Every row gives one point. Examples show where two turns around zero, p and q, send a point. Where does a point land after both, in the order given? Backwards means that the second turn is done in reverse. Each puzzle has new turns, and all numbers are rounded.

Turn p:
[-10.7  23.7  22.6] => [-3.1 22.1 26.3]
[-16.0   6.0  -3.8] => [-14.2  10.1  -1.5]
[ 11.3  -2.9 -11.7] => [  9.5  -3.8 -13.0]
[ 15.4 -26.8  -7.1] => [  7.8 -28.4 -11.8]
Turn q:
[-19.0  -1.8 -12.2] => [-19.8   0.2 -11.0]
[ 6.0 -9.9 -0.8] => [ 6.5 -8.7 -4.0]
[23.8 17.2  5.7] => [23.0 16.8  9.1]
[ -9.6  13.5 -21.4] => [-12.2  18.2 -15.9]
[ -1.2 -19.0  28.7] => [  2.4 -26.5  21.8]
Where do these land?
p, then q backwards: [-27.8 -10.4   5.4] => [-29.7  -0.1   5.1]
q, then p: [28.3 -2.0 -7.5] => [ 26.8  -2.6 -11.6]
p, then q: [17.3  4.4 16.3] => [20.1 -4.9 12.6]
q, then p: [ -4.3 -11.2 -19.6] => [ -7.6  -0.8 -21.7]
p, then q: [-13.4  19.3   5.3] => [-8.4 16.7 15.1]

Turn p:
[ 15.3 -16.6   9.2  -7.3] => [  9.9 -16.2   9.2 -14.3]
[-12.5  -2.9 -12.0  42.6] => [-1.0 -9.5 -8.5 44.3]
[  0.5  16.7 -11.8 -11.7] => [ -2.5  15.9 -14.8  -8.8]
[ -0.4  22.4   7.1 -14.1] => [  1.7  24.9   2.3 -11.0]
[ -2.9 -19.7   7.6  -9.5] => [ -8.1 -15.2  12.0 -10.2]
Turn q:
[-35.6   8.0  -7.4   1.3] => [-32.8   6.9  -4.3  15.6]
[-10.9  -2.4  -5.6  -9.1] => [-12.6  -1.4  -8.4  -2.7]
[ 7.4 39.8 18.1 -1.0] => [ 8.5 41.5 12.9 -2.2]
[ 16.7 -16.8  -4.0   7.9] => [ 17.2 -18.6   0.1   0.2]
[-10.9   3.1  15.3 -12.2] => [-14.4   7.7   8.3 -13.3]
[ 20.6 -12.7 -11.2  -7.0] => [ 17.9 -13.1 -13.6  -9.2]
[ 12.7 -19.0  -5.3  20.1] => [ 16.4 -23.0   4.9  11.5]
Where do these land?
p, then q: [-18.4 -12.2 -23.4   7.9] => [-17.6 -17.0  -5.9  21.5]
q, then p: [14.1  6.4 -2.1 -0.2] => [12.5  2.3 -7.1 -5.7]
q, then p: [-16.1  -2.5  12.5 -33.9] => [-31.6  15.4   0.7 -18.2]
p, then q: [-10.6   9.1 -18.0  14.0] => [-0.7 -0.4 -6.3 26.0]
p, then q: [ 21.4  -5.6  24.4 -11.0] => [ 12.8   2.4   7.8 -31.2]
q, then p: [ 9.6  4.8  6.6 23.3] => [22.3 -1.9 11.6  8.0]

Turn p:
[-14.9 -14.3  -0.3  -9.1   4.6   6.1] => [-10.7 -17.2  -2.9  -8.5   5.9   6.5]
[ -2.5 -10.1  16.2 -14.5   9.9 -10.1] => [ -4.2 -12.7  16.5 -14.3   3.9 -10.5]
[-9.1 10.0 20.3 17.5  5.8  4.8] => [-19.8  12.9  16.9   9.4  -1.6   4.9]
[ -5.7   5.8  -7.5 -12.1 -11.4  -8.7] => [  0.6  -1.3 -12.9  -9.7 -11.7  -8.7]
[  7.7  -3.6  -8.1 -20.1   5.8  -1.1] => [ 12.8  -5.5  -4.8 -17.1   7.5  -3.2]
[ 22.9  25.1 -50.8  -6.2  -4.5  11.5] => [ 33.6  27.1 -44.0  -2.9   8.7   6.7]
[ -7.8  -3.0  12.3  49.6   7.2 -11.7] => [-21.5   6.6  15.2  45.1   5.3  -8.2]
[  9.3 -10.0  17.9  -5.1 -17.3   9.3] => [  9.0  -9.9  15.9  -2.0 -17.9  12.7]
Turn q:
[  6.4   7.0 -10.1   7.2  -7.3   0.0] => [  5.0   8.2 -11.6   4.1  -7.2  -1.3]
[-16.0 -17.9  -7.2   2.5  33.2 -23.4] => [ -6.6  -7.6   7.1   8.1  37.2 -26.1]
[ 20.4  -7.0  -5.4  13.4 -26.1   7.4] => [ 13.2  -8.5 -17.2  13.3 -25.2   7.4]
[-37.5   5.2  19.3   3.0  -3.1 -12.6] => [-31.9   5.7  26.1   1.7  -5.1 -15.0]
[-13.2   3.6  31.1 -12.8  10.4  -0.2] => [-10.1  -1.4  33.9  -9.3   5.2   7.5]
[  2.4   9.8 -11.0  -7.7  -3.8   2.8] => [  2.5   8.1  -9.9 -11.3  -2.8   0.1]
[ 34.9  14.7  -9.6  16.8 -14.5  11.3] => [ 27.0  14.0 -20.5  12.9 -18.2  17.4]
[ 27.3  -4.2 -10.3 -17.4 -10.1   4.6] => [ 25.5 -10.0 -14.3 -15.5  -7.8   6.3]
[-24.7 -11.2   3.1  -4.9  21.1   9.9] => [-24.7  -8.5   6.4  -3.7  23.7   3.6]
Where do these land?
p, then q: [ 20.0  17.6  21.3  21.8 -10.4  -4.7] => [  5.6  21.0  17.3  15.5 -26.2   8.4]
p, then q: [-3.3 -8.6 -6.2 15.6 -3.7 12.9] => [ -9.1  -0.5 -11.4  14.2   3.3  11.0]
q, then p: [ -7.9  20.9 -16.8 -20.8  24.5 -21.3] => [  0.9  18.4   4.2 -29.1  14.3 -29.3]
q, then p: [  3.7 -27.4  28.4  -2.6  10.6   8.3] => [ -4.9 -22.5  26.8   8.1  10.0  18.6]
q, then p backwards: [-22.9  -7.3   7.6  -5.4  -5.4  -6.6] => [-16.8  -3.7  16.5  -2.1   3.9 -12.1]
p, then q: [ -7.8   6.0 -20.5  -0.1 -23.2  26.3] => [ -7.6   2.4 -36.6  -6.7  -8.9  14.8]
q, then p: [ 18.2  -1.2 -13.7  -8.5   7.7 -14.8] => [ 22.9   3.7   2.3  -2.4  11.1 -14.1]

Turn p:
[ 16.6   2.4  -8.9 -10.7   1.2  -8.9] => [ 14.3   4.3  -7.0 -16.6  -0.9  -2.6]
[-30.5 -12.1   2.0  -0.9  15.4 -24.5] => [-28.1 -21.9 -16.3  -1.2  -5.8 -18.7]
[ 16.8 -11.6  14.9  -2.2 -18.6  25.3] => [16.9 -5.7 28.3  3.8  2.6 22.2]
[-7.6  3.7 23.8 -3.6 -2.9 -8.9] => [-14.7  -2.5  17.2  -5.9 -10.9  -8.1]
[-24.3  11.1 -16.0   0.3 -19.6  18.1] => [-12.3  10.9 -12.0  19.0 -11.9  27.7]
[ 5.9 16.3 -5.9  2.1 39.3  7.0] => [ -8.4  18.2  -9.2  -7.6  34.9 -13.2]
[ 23.0  -9.8  -9.9  14.9 -14.9  -8.1] => [32.2 -3.4 -0.9  8.3 -8.1 -7.0]
Turn q:
[ 18.8 -18.2  13.2   4.3   9.1 -18.6] => [  9.8 -24.1   5.3   1.6  -7.5 -23.3]
[  0.0 -11.4  18.9  -1.8 -27.5 -33.7] => [-14.0  -2.0  17.9  -6.4 -35.0 -24.5]
[  3.5   9.0  -1.1   3.2  -6.1 -39.4] => [ -5.5  10.9  -5.1  -7.6 -13.8 -35.7]
[ -1.9  -2.4 -21.4  -3.9  19.2  36.5] => [  9.3  -5.9 -19.4   8.7  22.9  32.9]
[  8.9   4.0 -16.1  12.2   4.6  13.6] => [ 10.6   5.6 -10.4  17.9   9.8   6.3]
[-21.3  26.4  27.4   9.4   0.9   5.9] => [-12.5  18.5  29.8 -11.3  22.5  -0.8]
[-16.8  -5.1  -7.0   5.7   6.4  10.1] => [-14.3  -3.1  -5.3   6.2  11.8  10.6]
[  3.0  -3.2  -3.1 -23.4  -3.7  -3.2] => [  4.2  -3.2  -7.9 -16.6 -13.8   6.7]
[  5.8   0.9 -10.7  -5.8  -3.0  28.8] => [12.4  3.2 -4.7  7.5  2.8 27.8]
Where do these land?
p, then q backwards: [ 22.6 -13.8 -19.2  -6.9 -22.0   6.5] => [ 28.9  -1.3  -5.1 -18.7   1.1  20.7]
q, then p: [ 11.1  -4.6 -22.1 -19.1  -5.4  -8.5] => [ 19.9   5.3 -16.1  -0.1 -11.7  16.7]
q, then p: [ -5.0  12.3  18.4  16.2  23.3 -10.2] => [-14.3  -8.2  -1.4 -17.7   8.6 -27.6]
q, then p: [-14.8  13.5  -7.5   3.5   4.9  26.0] => [-12.1  15.2   0.1   6.0  26.8   6.0]
p, then q backwards: [ 18.3 -19.5  -1.4 -20.2   2.3  -0.4] => [  9.3  -2.4  12.3 -22.5  18.2   7.0]
p, then q: [-22.0   2.5  27.8  15.6   9.3   0.9] => [-31.6  -4.1  16.9  -2.0   9.8 -13.9]
p, then q: [-6.3 22.8 28.8 29.5 11.7 -6.4] => [-21.4  13.3  19.4 -10.1  10.9 -34.7]
q, then p backwards: [  4.2 -20.3 -27.1  -0.9 -11.0  -8.0] => [-21.7  -3.2 -20.1   7.2 -14.8 -14.0]
p, then q backwards: [ -8.1   7.2   2.3 -17.8 -13.1   0.1] => [ -9.5  -2.6   0.0 -16.6 -15.1   2.9]

Turn p:
[-13.5   2.9  11.6   5.4 -21.2  20.2  20.4  22.6] => [-33.4  -5.3  -1.4  -5.5 -15.7  12.7  22.7  -6.0]
[-11.3  -7.1   7.8  12.2  19.5   1.9   5.0  -5.7] => [  3.0 -22.1  -1.0   5.8  14.8   1.1   3.0  -8.4]
[ 13.7 -11.1   8.6   5.1 -13.0 -14.5 -12.8  30.5] => [-18.2  -2.1  15.4  -1.4 -24.8 -14.8 -21.8  -1.4]
[ -8.5   1.6  -6.9  -0.4  -5.0   4.1  13.4 -14.2] => [  3.3   4.7 -13.2  -7.7   7.9   4.6  12.6  -6.0]
[ -2.8  11.8   5.0   3.5  -8.6   1.9  36.8 -12.8] => [ -3.9  -3.5 -25.0  -9.4   0.8  -7.5  31.3   1.2]
[ 18.0   8.4  -3.0 -25.5  22.8  -0.1 -11.1 -12.0] => [27.7  4.5 10.9  2.3  8.7  0.4 -4.1 28.9]
[ -7.8 -11.1  -1.9 -27.0 -15.3 -23.4  -9.5 -24.8] => [ 19.3  27.9  14.6 -20.9  12.4 -17.2   1.9 -12.0]
[  3.5  18.7   7.3   8.8  -8.1   5.2 -17.7  -1.1] => [  0.0  11.5   2.6  25.5 -10.2   0.6   2.5  -1.4]
[ -5.9  -3.2 -36.0   7.6  52.2  -5.6  -8.8  21.7] => [ -6.7 -21.9  -7.5   7.1  36.2  15.6 -44.8  22.6]
[ 14.6 -11.1   7.5  10.4 -23.3  10.3 -15.8  -4.2] => [  9.0   6.2   4.8   4.1 -30.1   4.7  -3.5 -17.8]
Turn q:
[ -8.2 -12.0 -19.9 -19.0  10.5  20.8  14.0 -24.8] => [ -5.3 -15.3 -10.5   9.8  -7.9  18.7  32.0 -20.5]
[ 32.6   2.0  -6.5   4.6  -7.8 -26.5 -16.3  -2.5] => [ 35.6  -8.5  -7.9  -2.2  -3.8  -8.9 -25.2   5.5]
[ -7.6   4.4  -7.7   9.8   4.1 -11.4 -21.2  11.1] => [ -0.3  -4.6   2.5 -19.1  11.2   7.4 -18.9   4.7]
[-27.3 -25.5  21.6  -4.5   9.2  10.2   5.4   2.2] => [-34.2  -9.3  14.4   4.6   9.4 -14.6  11.6 -13.4]
[ 20.5  14.1   1.7  21.2 -16.8  17.5  -8.8  -0.6] => [ 20.2  17.1  22.9   7.8 -11.3  12.5  -9.5   8.8]
[ 15.6  27.6  14.6  -1.7   3.0 -20.2 -15.3   1.9] => [ 22.2  20.1  -5.5 -21.9   0.6 -16.4 -14.1   1.2]
[ -9.0  -4.0  -6.6 -14.7 -19.7  15.8  10.6   2.7] => [-5.2 -6.4  4.7  7.6 -2.6  5.0 25.5 16.8]
[23.0 12.2  4.5  1.2 13.9 -7.9  3.0 21.8] => [ 13.7  20.8 -12.4   7.1  19.1  -6.3 -14.2   2.5]
[-39.6 -18.9  -1.7   3.1   3.6   1.7  28.6 -11.9] => [-46.8 -14.0  -8.1   6.5 -14.9   2.5  12.7  -5.7]
Where do these land?
q, then p: [  9.0  27.5  11.5 -16.7 -13.7  -5.5   2.8  -0.9] => [-11.7  12.7  -9.5  -5.9  -9.0 -16.4   0.5  26.4]
q, then p: [  5.0 -16.6  -5.6  14.3 -18.4  16.8   4.9 -11.9] => [ -6.4 -11.4   0.5   4.2 -22.8   1.5   8.4 -23.3]
q, then p backwards: [  0.2 -20.1  13.6   9.4 -15.9   3.1 -16.1 -14.7] => [  7.3 -18.1  26.8  -1.0   5.1  -4.1 -12.8  10.5]
q, then p: [ -0.8  -0.1 -17.4  -0.2  27.0   1.8   7.6  -8.1] => [ 16.4   5.5 -15.5  -0.6   9.9  22.3   1.4  -5.0]
q, then p: [ -7.2 -22.5 -20.4 -13.1   4.7  -0.5   4.9   9.4] => [  0.1 -22.2  -5.6 -13.0  11.0  15.3 -12.0  -9.3]
p, then q: [-33.6  -4.2 -22.8 -18.3  26.4  11.5  10.0   5.7] => [-15.7  10.2  -0.8   1.9  33.5  11.0  18.7 -31.9]
p, then q: [30.7 15.8 32.3 -9.0  1.4 -3.3 -6.7 13.6] => [ -7.8   2.7   8.5  10.5  -1.2 -25.6 -22.2  34.0]
p, then q: [-32.7  11.9  -1.5   2.0  21.0 -10.9  28.4  -4.5] => [-26.1  -5.8 -30.5   5.2  15.0   9.6  -2.6 -24.7]
p, then q: [-12.2 -14.6 -13.2  11.0 -14.7 -14.8  -5.2 -25.6] => [ 23.3  -1.8 -15.0 -13.3 -18.2   7.1   4.4 -20.7]
q, then p: [ 16.4  -0.1   8.5  16.0 -13.8  -6.4  -4.9  12.7] => [ -5.2  -0.7  12.3  18.9 -13.1 -10.6 -13.7   2.5]
p, then q backwards: [ 25.1  23.1  15.1   4.6  -3.9   8.1 -25.6  24.2] => [  7.7  -8.2   6.8  28.2 -31.7   8.1  26.1  -4.2]
